Each row of a before or after table is a point. The points were changed in one or more steps. Then noise was added and the rows were shuffled. The steps act on columns, c1 being the first. What was done? A step turns or swaps two columns, mirrors them in a line or flattens them onto one, adds a multiple of one to another, or multiplies or shifts one. Angles are multiples of 10 degrees, from the lower column toward the higher: turns from -170 to 170, lines from 10 to 170 but not 90. Use the fewest steps. Two steps may share a column if one is a turn and the other turns, adds or multiplies; they go together, in the order done. Otherwise the lowest column goes first.

Before:
[[-13  39]
 [ 15  60]
 [-22 -19]
 [-20 -24]
 [ 22 -24]
 [ 22  -9]
 [ 12   4]
 [  1 -15]
 [ 21  28]
 [ -4   4]]
After (10 x 2):
[[ -2  -1]
 [ -4  -2]
 [-29 -10]
 [ 17   3]
 [ 10   2]
 [ 29  12]
 [ 14   5]
 [ 29   9]
 [ -2   0]
 [-20  -8]]
Steps: flatten c1 and c2 onto the line at 20 degrees

Before (12 x 3):
[[ -5  12   3]
 [ 19  15  -6]
 [ -3  16  -5]
 [ -3  -1  -6]
 [ 13   4  -7]
 [ 14  10 -14]
 [  0   0  15]
 [ -3 -10  10]
 [ 16  13  -5]
 [  4  -1  11]
 [ 11  -3 -10]
 [ 12  22  -3]]
After (12 x 3):
[[ -4  16  59]
 [  6  17   2]
 [ -2  14  50]
 [  8  -3   1]
 [ -7 -10 -22]
 [-13   1 -22]
 [-11  -1  -5]
 [ -1   4  43]
 [  6  12  58]
 [  0  13 -18]
 [ -2  22  37]
 [  4  -2  45]]
Steps: turn c1 and c3 by 120 degrees; multiply c3 by 3

Before, 11 rows:
[[-22 -24  22 -25   6 -34]
 [-13 -18  13  18   4   3]
 [ 39  30 -23 -24 -22 -12]
 [ -8  14   9  22   8  22]
 [ 31  31 -55  -2 -30  -7]
 [ 55  38 -15   8 -35 -24]
 [ 25  44  26 -41 -36 -33]
 [  9   3  12 -34  20 -32]
 [ -8   6 -42  49  10   2]
 [  4  -8 -18   8 -10  12]
 [-29   8 -23   8  -5  -1]]
After:
[[-24   9  -1  14 -25  -4]
 [ -5   5  17  47 -46 -18]
 [ 32  30 -36 -14 -51  -7]
 [  5  -9  -5  14 -17   8]
 [-25 -25   7 -28  21 -20]
 [ -7  15   5  29   7  12]
 [-11 -22   2  23  10  -6]
 [  1   2  25 -47  16 -13]
 [ 23  40 -33 -61  22  -7]
 [ 49  39 -32 -22 -18 -26]
 [ 40  33 -21 -37 -23   2]]
Steps: turn c4 and c6 by -30 degrees; add -0.3 times c1 to c4; swap c3 and c5
